Each row of a before or after table is a point. One or more steps were done to the points. Then noise was added and the rows were shuffled. The steps act on columns, c1 being the first. What was done? A step turns or swaps two columns, mirrors them in a line or flattens them onto one, adds a multiple of one to another, or multiplies or shifts one. Angles are multiples of 10 degrees, from the lower column toward the higher: turns from -170 to 170, lines from 10 to 170 but not 90. Use the fewest steps. Two steps may share a column if one is a turn and the other turns, adds or multiplies; they go together, in the order done. Otherwise the lowest column goes first.
(in the rows, 128 means zero)

Before (8 x 2):
[[231 116]
 [129 151]
 [ 65  85]
 [ 67 129]
 [127 122]
 [121 133]
 [167 106]
 [ 80 142]]
After, 8 rows:
[[121  73]
 [126 129]
 [125 136]
 [130 136]
 [128 115]
 [128 112]
 [128 128]
 [134 148]]
Steps: flatten c1 and c2 onto the line at 80 degrees

Before, 8 rows:
[[126 147 168]
 [ 61 129 121]
 [134  82 116]
 [ 95  98 172]
 [135 101 103]
 [199 142 127]
 [102 111 151]
 [116 145 153]]
After, 8 rows:
[[122  49 117]
 [200 101 121]
 [118  73 105]
 [142 116 154]
 [131 118 168]
 [157  80 155]
 [158  66 174]
 [ 59 109 123]]
Steps: multiply c1 by -1; shift c2 by -30

Before (11 x 6):
[[147  90 145 146 171  98]
 [174 106  99 138 170  79]
 [124 134  96 111 143 132]
 [144 114  93 138 135 106]
 [164 172 170 181 198 103]
 [ 98 139 101 111 130 118]
 [ 93 159 117  98 128 107]
 [128 179  84  76 110 178]
 [149 143 129 106 140  95]
 [132 105  91 142 147  73]
 [152 177 174 164 134 120]]
After (11 x 6):
[[133  80  95 155  96 148]
 [118 148 100 194  44 177]
 [136 115 105 144 121  95]
 [155  93  77 165  93  97]
 [138 126 133 110 114  97]
 [116 158 110  82 122 115]
 [157 136  95 123 115 132]
 [161 181 180  89 129  83]
 [120 177 118 170 108 176]
 [116 138 120  93 124 102]
 [120 102  68 139 120  93]]
Steps: turn c1 and c4 by 40 degrees; mirror c2 and c5 in the line at 170 degrees; swap c3 and c6

Before (8 x 9):
[[159 116 105 150  81 103 155 116 123]
 [150 191 134 101 130  86 165 127 120]
 [111 108 146  97 100  96 100 186 141]
 [160 125 155 122 141 142  86 134 170]
 [ 98 131  83 119 144 176 115 112 113]
 [127 113  67 129  95 103 103 158 168]
 [134 177 120 155 122 134 143 145 109]
 [131 158 129 106 156  89 145 193 136]]
After (8 x 9):
[[163 124 138 156 139 137  23 138 171]
 [149 191 155 131 133 105 176  95 119]
 [113 107 164 145  99 161  79  70 141]
 [126 113 126  66  96 143  43  94 171]
 [ 99 129 135  85 147 134 137 175 115]
 [138 175 107 121 122 148 169 124 106]
 [134 157 153 129 159 166 132  64 135]
 [160 115 105 106  81 103 161 110 124]]
Steps: turn c3 and c4 by 90 degrees; mirror c6 and c8 in the line at 30 degrees; add -1.5 times c9 to c7

Before:
[[115 113  98 135 121  75 127 107 182 103 118 144]
 [ 62 118 152  81 162 110  92 130 124 175 124 155]
 [161 140 127 149 173 150 146 164 135 160  78 173]
 [158 114 108 165 130 104 124 105 121 178 114  99]
 [115 147 185 148 160 134  78 155  99  96 138 190]
 [142  98 123 111  99  92 107 157 147 182 135 181]
 [160 141 181 101 116 148  95 111 169 100 175 136]
 [153  87  86  87 120  83 133 167 115 134  83 195]
 [ 87 135 152 102 156  58 175 143 147  96  73 112]
 [125 146 124 132 158 118 135 163 109 157 152 124]
 [143 183 142  94  92 136 144 144 127 141 122 108]
 [101  99 154 131 121 120 168 109 140 113 161 162]]
After (12 x 12):
[[ 66 117 141  82 129 113  72 131 104 173 117 136]
 [ 98  96 144 133 125 121 191 110  92 109 159 121]
 [145 179 134  95 131 135 154 142 150 138 128 122]
 [157 115  97 164 136 102 119 112 159 180 113 132]
 [160 139 116 148 138 151 162 167  81 163  72 130]
 [153  88  73  86 134  82 133 173  60 135  88 154]
 [114 112  87 133 130  72 125 103 102 102 118  81]
 [ 87 137 139  99 139  60 201 143 139  92  66 107]
 [112 148 178 143 130 133  49 154  77  95 137 169]
 [138  96 114 110 121  91  93 154  71 179 135 118]
 [158 142 174  99 122 151  74 113 112 101 176  87]
 [129 146 115 134 122 122 139 167 134 156 147 148]]
Steps: shift c3 by -10; flatten c5 and c11 onto the line at 100 degrees; multiply c7 by 1.6; mirror c9 and c12 in the line at 130 degrees

Before (13 x 18):
[[170 159 136 126 100 120 128 149 151 109 120 186  52 128  61 128 121 111]
 [139 148 146 145 124 125 110 156 153 141 123 180 130 122 179 115  86 132]
 [ 70 117 135  85 143 157 151 139 116  76 114  93 138 152 165 171  71 113]
 [ 88 166 136 112  58 175 106 164 107 173  68 136 138 105  76 145 157 146]
 [103 121 187  97 161 119 151 118 159 118 137 129 144  94 112 141  56 116]
 [121 124 121 159  96  92 119 118 144  90  94 153 129 131 164 162 150  93]
 [108 186 152 159 138 161 113 109 153 101 105 143 146 110  91 109 136 108]
 [128  93 123  85 125 151 139 116 104 128 113 162 127  81 199  74 127 131]
 [126 126 167 128 109 105 101 151 124 113 160 148 101 110 182 150  80 153]
 [125 127 199  77 124 177 185 174 121  73  65 166 107 102 111 113 114  91]
 [ 75  65 109 184  89 129 135 127  96 102  79 140  97 131 152 146 134 111]
 [113 149 164 134 168 114  80 122 113 136  69 184 136 118 148 205 152  84]
 [136 157 143 144 129 163 121 147 134 111 120 129 179 121 109 183 130 110]]
After, 13 rows:
[[136  93 125  81 128 149 161 123 101 128 115 162 127  81 197  77 128 148]
 [197  65 106 186 125 129 158 122  96 105  83 135  93 133 153 149 136 134]
 [116 155 140 149 128 166 140 132 135 110 123 130 181 122 113 185 129 130]
 [200 167 133 114 148 180 130 143 106 167  71 136 141 104  78 139 154 104]
 [156 125 123 159 150  90 139 129 144  91  97 156 127 138 168 177 153 148]
 [130 125 189  95  89 118 173 122 161 121 139 131 140  97 108 146  60 137]
 [124 149 146 144 137 124 130 145 152 142 125 181 128 126 177 111  82 129]
 [120 164 137 126 181 119 151 140 155 104 120 190  54 124  67 133 117 144]
 [115 146 164 133  91 114 102 126 110 133  66 186 134 112 146 220 149 137]
 [160 115 137  84  82 156 170 133 113  80 116  93 138 156 165 174  74 127]
 [140 131 169 124 141 105 121 136 124 112 162 145 101 108 181 136  79 101]
 [137 128 192  76 126 180 207 143 124  74  63 164 106 107 111 122 113 169]
 [139 188 152 159 107 161 134 114 150 104 111 141 148 110  93 118 136 153]]
Steps: turn c1 and c5 by 140 degrees; shift c7 by 20; multiply c8 by 0.4; mirror c16 and c18 in the line at 170 degrees

Before (9 x 20):
[[123 117 144 136 111 182 133  86 108 109  74 139  98 159 196 144 195 106
   93 177]
 [119 159 122 101 135 110 155 124 108  97 144  93 107 159  82 215 136 139
  135 128]
 [102 149 148 118 102 110 133 106  83 108 169 133  87 120 133 171 116 142
  139 109]
 [ 97 167 103  94 104 117 143 109 118 102 136 122  99 140  75 149 143 115
  128 141]
 [125 131 124 149 126 182 145 140 107 142  88 160 126 175 217 108 167 108
   83 223]
 [ 89 109 100 114 116 106 213 164 149 111 173 112 144 129 143 118 135  97
  133  92]
 [121  99 132 120 119 195 118 115 115 162  81 155 148 135 126 152 189 133
  115 202]
 [131  89 142 135 125 136 168 147 168 115 173 122 135 149 126  96 142  98
  119 150]
 [176 105  97 136  87 141 164 152 140  92 175 136 138  90 146 116 113 108
  134  98]]
After, 9 rows:
[[133  91 141 135 126 176 168 146 164 112 173 123 136 145 123  95 144  99
  106 151]
 [ 89 109 156 115 116 191 211 164 116 112 173 114 141 126 144 116 136  96
  107  95]
 [119 130 146 150 124 195 143 140 144 142  90 160 127 176 220 107 165 108
  171 223]
 [101 168 142  97 103 130 141 110 105 101 139 120  98 140  72 148 147 111
  135 143]
 [173 105 151 134  85 180 164 150 110  91 173 133 139  90 144 114 111 108
  116 100]
 [119 115 127 137 110 188 136  86 147 108  72 139  96 162 197 149 195 107
  166 175]
 [119  97 123 119 117 185 121 116 129 162  79 158 148 135 126 152 189 131
  148 199]
 [101 151  89 119 100 114 130 103 110 110 167 135  87 118 134 171 118 140
  154 105]
 [120 158 123 102 134 134 155 123 109  98 144  93 105 157  86 216 137 139
  139 131]]
Steps: turn c9 and c19 by -130 degrees; turn c3 and c9 by 140 degrees; add 1 times c7 to c6

Before:
[[102 116 139 167 155 105 180 159  93 160 104 125 150  88 119 158 115 110
   88 123 140 182 113  89  95 139 154 191  58 111 132 111]
 [104 111 149 129 157 112 148  75  82 139 110  95  77 141 119  98 157 143
  116 185 145 130 191 167  93  90 183 140  72 195 125 109]
 [109 119 123 191 149 103  96  78  98 166  78  99  62 132 106 107 165 124
  189 182 129  99 154 148 128 107 109  86 108  94 139 153]
 [152 158 173 136  73 103 157 116 123 131 173 131 121 189 129 134 102 114
   97 158 140 135 156 160  93 157  90 118  99 133 136 133]
 [ 86 142 139 183  89 117  96 157  76 141 183 166  94 130 147 120 127 153
  111  67 160 102 108 162  83 186 166 123 128 135 145 128]
 [115 103 178 136 139 115 163 169 156 157 125 167 144 141 142 132 161 157
  105 112 150 125 124 190 148 112 168 141 131 118 145 103]
 [124 146 116 171 131  83 189 154 144 133 118  91 152 128 129  92 130 108
   99 112 107 106 110 178 145 126 115  79 135 175 123 140]
 [118 111 100 121 151 116 191 111 156 161 160 153  91  89 126 160 130 154
   83 148 117 172 152 129 104 138 153  98 158 180 117 168]]
After:
[[ 98 108 119 193 148  99 156  77 100 167  98 101  60 115 105 105 161 122
  188 184 129  98 152 146 144 116  71  91 110  95 168 149]
 [152 153 171 132  72 101  97 120 122 131 166 132 116 186 130 136 104 113
   97 156 141 133 154 153  55  92  53 120 101 134 108 133]
 [107 142 138 186  90 117 176 159  71 139 181 170  93 185 146 126 126 147
  112  66 162 103 110 161  53 155 127 123 129 138 102 128]
 [191 150 115 169 132  84 120 152 142 134 119  91 149 123 128  94 130 107
  100 114 104 111 107 180 147 125  73  78 131 175 127 141]
 [151 105 144 131 154 110 149  74  75 135 111  95  77 102 117 103 155 147
  115 185 145 130 188 165 116  93 143 135  74 195 136 109]
 [191 111  99 118 150 113 124 113 155 163 145 153  92 117 122 156 128 155
   84 145 117 170 154 128 119 169 109  99 159 183 100 169]
 [186 114 135 170 156 107 141 158  99 159 110 126 149 119 116 158 117 112
   88 123 143 183 114  90 113 172 114 189  57 111 145 111]
 [162 103 176 136 142 116 137 172 158 159 136 165 146 120 141 134 165 157
  104 118 150 125 125 187 157 107 127 135 132 118 143 101]]
Steps: turn c1 and c7 by -100 degrees; add 0.7 times c5 to c25; turn c11 and c31 by -40 degrees; turn c14 and c26 by -60 degrees; shift c27 by -40

Before:
[[181 146 117 122 132 127 153 117 130 106 161  98  97 110 151 153 149 104
   98  72  88 126 117 160  98 111 110 107 140 102  98  92 155 136 149 122
   97 121 118 149 119 186 146 139 115 111 129 124 126 116 133 113 170 142
  142 156 105 125 122 119  85 146  94 143]
 [187 123  86 115  84 124 127 113 112 104 147 145 137 128  89 130 146 205
  106 177 176 129 111  88 119 132 181 116 162 114 129 170 105 147 129 139
  138 170 193  82 160 128 107 109 162 170 109 156 146 138 116 165 115 116
   91 108 130 174 146 101 119  75 151 101]
 [119  67  94 101 110 123  89 169 177 124  82 145 171 138 131  77 129 142
  152 113 144 126 167 109 143 137 157 145 139 145  97 114 128 174 142 163
  115 130 134 134 188 119 106 157 126 116 123  99 163 161 177 165 143 108
  160 136 136  96 106 165 108 103 137 107]
 [109 106  97  98 115 163  96 153 173 108  77 154 137 158 133  95 105 191
  162  93 143 143 179 108 160 121 130 142 101 162 134 142 132 206 144 159
  146 120  96 134 156 164 130 177 105 136 159 112 151 159 206 121 162 116
  151 109 165  85  95 150  91 121 153 120]
 [156 118  95 107  83 164 114 149 153 116 133 134 174 152 101 110 113 170
   97 154 163 147 127 119 150 135 167 158 159 141  96 144 118 152 133 168
  155 176 145  90 129 118 111 135 153 152 126 154 127 117 109 168 133 100
  146  86 161 143 110 136 157 106 146 108]
 [149 165 163 169 123 132 157 118 119 136 141 113 135 136 147 166 179 113
   90 110 114  86 112 137  89 136 156  98 135 102 112  91 153 126 148 113
  116 142 124 150 106 161 144 132 136 173 119 119 105 128 138  91 133 155
  161 162 119 143 106  84  82 130  94 156]
 [115 129 133 142 129 130 128 102 120 143 151 117  84  86 149 165 162  98
   98 116 108 100 135 152 132 144 126 105 123 108 121  84 172 125  97 139
   90 113 108 140 132 174 148 117 140 134 115 124 113 117 136  96 157 140
  143 117 110 176  99  97  95 144  95 147]
 [151 117  99 103 100 135 126 100 117 126 142 131 149 160 111 158 126 154
  121 167 127 171 118  94 109 155 177 135 146 136  82 166 130 129 115 108
  152 164 182 127 163 124 122 115 161 177 115 176 122 105 125 182 103 145
  107  95 130 137 121  99 129  99 130  90]
 [152 134 141 171 139  95 157  88 110  98 144  97 100 115 114 126 167  97
  101 116  96 116 140 135 111  91 111 136 135  83 109  95 185 125 149 123
  110 115 122 134 128 167 162 122 153 170 109 124  90 105 122 108 152 132
  134 158 108 149  71  81  82 164  77 164]
 [151  83 101 108 130 146  95 146  86 120  96 144 151 139 105 141 142 209
  122 140 165 157 132 125 143 132 165 147 138 139 112 129 113 135 148 145
  153 141 163  89 153  82 115 127 136 151 137 159 154 101 143 161 118 105
  134 107 146 109 126 133 137  86 165  91]
 [143 160 118 167 138 106 146  92 124 126 149 122 130 103 168 149 132 100
  115 125 127 112 142 139 157 114 123  93 144  92  94  99 143 146 135 123
  146 116 125 153 105 163 149 149 122 130 118 114 114  93 160 125 141 111
  149 152 113 149  94 117  54 136 111 136]
 [118 117 120 137  99 106 113 157 167 127 141 107 111 115 138 164 146 138
  122 116 104 132 153 135 141 109 126 127 132 125 104  80 156 171 171 122
  107  81 123 140 105 158 153 176 108 116 142 105 104 124 146 109 146 158
  153 150 130 152  92  96  60 128  97 154]
 [122  83  95 110 136 153 106 189 149 130  98 167 123 110 129  98 105 140
  167 139 108 123 155 111 151 117 157 135  87 164  99 110 115 206 179 169
  162 127 124 148 156 146 134 168 100 120 140 119 170 176 163 152 159  91
  148 129 165  98  85 133 140 110 140 118]]
After (13 x 64):
[[ 75 114 122  86  83 170 115 146 157 116 138 133 170 152  87 106 115 168
   99 154 163 136 130 125 160 132 167 160 156 139  92 140 119 158 129 169
  153 175 147  91 133 121 108 147 153 154 123 153 130 117 107 163 142 100
  144  89 164 142 113 138 158 103 147 106]
 [ 45 128 145   6  88 123 125 112 113 106 143 142 135 134  87 129 154 208
  105 179 179 109 111  84 120 127 181 118 158 118 127 175 106 150 132 144
  142 172 190  83 161 127 110 171 162 169 103 153 142 134 115 166 114 119
   94 105 137 173 148 100 116  79 152 103]
 [115  67 131 168 110 123  95 175 176 121  82 140 166 135  85  76 124 140
  153 118 144 136 169 103 147 136 159 146 138 143  95 112 125 173 141 167
  115 134 132 130 188 120 109 108 131 114 121  97 160 164 178 161 145 108
  162 139 138  96 114 161 112  99 136 104]
 [143 160 140  73 132 109 142  91 130 123 154 122 137  98 121 146 130 103
  118 125 126 109 142 136 162 105 125  97 142  92  98 101 142 148 129 119
  144 117 127 154 103 169 147  82 121 127 111 119 116  92 157 129 140 110
  150 153 115 147  91 114  57 131 111 135]
 [ 77  85 127  92 130 150  98 145  84 122  90 143 153 141 103 139 137 211
  123 139 162 141 125 130 140 136 169 143 133 140 113 131 112 135 150 144
  153 140 167  93 154  83 117 146 141 145 138 164 150  97 144 156 115 108
  141 108 145 112 123 132 132  82 163  92]
 [119  81 115 149 133 152 102 181 147 128  97 167 126 111  88 101 105 141
  165 137 115 130 158 115 142 115 157 139  85 164 100 107 113 208 178 168
  167 126 121 148 159 151 135 103 100 125 140 111 171 179 164 150 163  98
  145 128 172 102  89 138 142 108 142 122]
 [141 166 118  66 123 129 158 118 121 133 139 115 129 137 163 166 177 119
   88 105 118  65 110 135  86 138 150  95 134 100 109  91 151 125 150 110
  112 143 120 150 108 160 145 110 136 182 122 119 103 131 142  95 135 148
  157 163 121 141 103  88  82 128  95 154]
 [134 136 116  54 137  89 156  91 110 104 141  96 100 113 136 129 169  95
   99 115  92  98 142 134 108  89 114 133 135  82 108  98 186 121 148 128
  108 117 117 131 124 164 161 144 154 170 109 128  89 106 127 114 150 137
  138 162 107 149  70  83  76 165  79 164]
 [124 104 118 184 114 162  93 156 175 103  78 151 135 156  91  93 109 190
  163  92 147 137 174 109 157 128 125 136 103 161 140 143 130 202 143 159
  151 119  98 137 157 162 131  93 103 134 157 109 152 166 205 120 167 121
  152 112 165  86  96 148  90 121 149 120]
 [ 57 153 134  17 135 126 154 118 129 105 156 102  92 114 123 151 149 101
   99  70  87 133 115 165  96 115 111 110 143 102  97  90 149 138 149 128
  100 113 118 151 119 184 144 101 116 111 122 125 130 120 134 120 165 143
  143 160 107 125 115 124  85 147  87 144]
 [ 72 116 142  91  96 137 125  98 117 129 143 132 154 161 102 155 128 154
  118 169 125 141 117  94 111 153 175 143 147 135  87 167 127 128 115 109
  161 162 177 119 166 131 119 150 160 176 116 176 116 107 126 182 106 147
  109  94 130 131 120 104 124  93 129  85]
 [153 131 142 151 127 126 129 100 126 143 155 119  79  86 139 168 162 101
  101 114 108  98 132 154 137 139 122  99 127 105 121  85 174 128  92 140
   93 116 109 139 135 174 144 116 143 137 114 119 119 112 138  91 159 136
  134 120 106 174 100 101 100 143  98 146]
 [152 116 103 145 101 107 119 153 163 130 141 106 113 112 102 165 141 131
  121 120 101 145 161 131 143 113 132 125 131 132 108  73 158 170 170 124
  110  85 127 140 100 160 155  89 105 119 141 109 104 129 150 115 147 160
  150 146 128 151  91  99  60 125  99 160]]
Steps: multiply c1 by 2.5; turn c1 and c4 by -120 degrees; turn c15 and c44 by -130 degrees; turn c3 and c15 by 120 degrees; add -0.5 times c46 to c22

Before, 11 rows:
[[ 97 129 123 125 138 132 156 144 128  97 120  92 143 154 111 130 130 138
  104 148 115 118 135 140 130 117 142 132 139 125 133 126 132  85  95  97
   91 133 131 101 135 122 115 108 111 128 106 142 114 102 129 117 159 123
  129 114 124 126  84 128 133 119 126 159]
 [127  94 135 166  69 151 127 108 122 155 124 154  97 121 141 166 164 137
  147  90 162 136 163 171 117  90 115  76 131 124 114 102  94 127 162 166
  152 140 136 165 131 156 145 179 144 121 137 146 152 171 110 132 145 112
  119 154 120 164 125 140 119 136 121 114]
 [ 92 124 115 135 116 125 128  93 150 116 124 136 129 112 107 144 166 117
  114 119 123 103 105 127 105 122  96 110 121 135 136 108 127 142 126 136
  106 112 162 130 138 150 128 147 149 126 135 108 136 120 126  93 125 138
  136 151 124 131 133 123 118 131 154 124]
 [117 101 130 151 109 138 126 103 110 125 135 150 119 125 119 178 168 132
  117  86 141 118 123 127  93 100 121  89 136 133 116 105 102 133 166 125
  156 112 133 144 133 138 115 164 163 131 136 127 160 163  99 125 126 118
  161 145  81 128 134 149 105 136 156 101]
 [134 149 107 123 116 141 150 138 130 129 116  82 147 152 151 133 111 154
  139 129 153 147 179 139 132  93 156 131 124 155 122 119 166  80 135 123
  121 152 108 105 157 105  99 117 130 106 111 136 116 125 158 135 151 138
  102 118 129 124 118 138 134 135  82 129]
 [ 76 135 113 132 114  90 117 113 134  94 113  94 122 128 112 129 129 128
  118 127 108 110 139 120 131 130 148 133 122 128 140 131 152 130 115 126
  117 110 138 101 131 107 110 109 116 149 122 146 139 114 125 143 128 138
  158 114 117 129 100 122 148 126 140 117]
 [128 146 101 121 122 134 155 156 157 137 115  92 131 163 118 112 124 142
  113 141 142 134 150 121 130 134 154 139 117 133 149 147 142  97 100 119
   96 119 103 120 142 121 104 127 113 131 119 150 146 129 119 134 146 138
  131 128 128 102 119 118 148 107  88 134]
 [ 98 117 133 167  85 161 124 129 117 137 147 149 111 130 150 160 176 129
  118 107 177 125 151 135 109  87 110  82 113 133  91  84 113 140 160 156
  129 150 131 149 114 156 135 165 159 125 143 126 164 146  94 124 106 102
  158 150 120 165 142 156  99 128 127 112]
 [116 157  84 123 138 115 163 142 118 102 120 115 138 159 120 129 141 133
  138 147 136 127 146 104 145 126 157 131 123 133 154 140 155 111 120 111
  103 110 108 120 141 114 105 117 116 108 122 141 115 114 120 132 139 129
  113 125 133 145  93 129 163 136 125 145]
 [ 77 111 116 120 128 135 106 117 136 127 135 137 119 115 101 152 132 116
  110 144 115 102 126 118  98 134 137 128 136 119 146 126 136 142 142 134
  132 108 144 128 136 140 121 129  99 121 138 104 161 130  93 112 111 117
  118 112 106 131 112 127 109 129 144 127]
 [107 129 103 116 144 136 141 130 142 109 132 116 130 149 114 114 114 148
  122 157 131 133 130 121 144 153 149 140 129 139 150 121 126 106 145 114
  111 113 120 104 163 119 125 108 103 147  98 135 151 108 130 110 125 144
  141 117 156 119  94 138 164 136 120 129]]
After, 11 rows:
[[ 95 125 119 133 117 126 124  93 152 113 123 138 127 111 106 146 118  96
  112 120 125 135 224 130 105 108  96 107 123 135 138 108 127 141 139 136
  121 113 161 128 137 164 130 147 152 126 133 108 134 120 128  94 125 134
  135 154 125 130 134 123 117 134 153 124]
 [106 130 103 112 147 138 139 130 132 110 133 116 130 152 114 115 128 135
  125 156 132 145 165 124 144 165 148 141 128 142 153 118 122 103 154 118
  141 111 123 103 162 122 125 107 102 148  95 133 153 106 129 110 129 142
  139 115 154 121  95 138 164 137 121 128]
 [ 99 115 130 168  88 162 124 130 117 136 146 145 111 129 150 160 154  79
  120 107 177 115  79 134 109  88 111  78 113 133  90  83 112 146 166 156
  145 152 131 150 111 153 137 167 160 124 142 124 163 144  98 124 108 103
  158 150 121 164 141 159  99 130 126 114]
 [128 145  98 123 121 135 154 158 141 137 114  92 131 165 120 110 134 125
  113 140 139 155 157 120 128 144 157 140 116 130 147 147 138  95 111 119
  166 124 105 121 141 125 106 125 115 132 119 152 147 131 119 135 145 138
  132 129 130 102 120 119 153 104  86 130]
 [115 100 130 152 109 137 123 101 127 123 136 151 115 126 115 180 143  90
  117  85 140 108  70 127  95 101 120  90 134 130 115 107 103 139 177 122
  109 113 134 143 131 135 116 161 161 130 135 128 161 160  99 125 123 117
  163 142  82 127 135 151 107 135 156 100]
 [134 146 110 122 115 141 148 137 123 131 116  81 149 153 150 132 172 138
  138 127 150 142  45 139 132 126 154 129 128 154 122 117 165  70 143 121
  174 151 110 106 159  99  99 113 129 108 113 135 117 124 156 135 147 137
  102 115 129 123 117 141 132 134  84 130]
 [116 156  84 123 134 118 161 143 130 106 122 115 140 160 122 129 134 114
  138 146 139 117 148 104 145 128 156 131 123 133 156 141 159 100 130 111
  160 110 107 122 139 113 107 118 117 111 122 139 112 113 117 133 141 129
  107 124 133 145  92 131 163 135 124 145]
 [ 76 111 112 121 128 134 106 118 149 126 131 137 122 113  97 152 114 129
  111 145 117 120 120 119  96 124 139 128 136 119 149 123 138 140 152 136
  123 110 144 125 139 148 122 128  99 118 140 105 161 130  93 113 113 116
  115 111 107 132 112 125 109 129 145 130]
 [101 132 124 123 135 132 157 143 138 100 121  91 143 153 111 135 139 121
  104 149 115 123 201 140 132 126 139 134 140 124 134 126 132  88 105  96
  158 135 131 101 139 123 117 110 109 129 108 144 116 103 132 118 157 124
  129 116 128 125  85 129 132 116 128 160]
 [ 74 135 114 134 113  90 117 112 150  92 111  94 123 127 112 129 126 125
  121 128 106 125 131 116 130 130 151 131 121 126 141 132 153 124 126 127
  143 107 135 102 131 116 110 107 118 149 121 150 136 113 122 143 131 139
  155 116 117 130 100 118 146 121 138 114]
 [126  92 137 165  68 151 127 110 107 154 127 156  96 120 141 167 153  94
  147  89 160 126   3 171 120  99 112  76 131 124 116 101  95 135 172 167
  141 136 134 165 127 154 145 181 146 122 137 150 155 170 112 130 146 114
  118 155 122 166 125 141 123 137 120 112]]
Steps: turn c9 and c22 by 60 degrees; turn c9 and c42 by 20 degrees; turn c17 and c18 by -110 degrees; turn c17 and c26 by 50 degrees; turn c23 and c37 by 130 degrees; multiply c23 by 3; add -0.3 times c33 to c34; shift c35 by 10
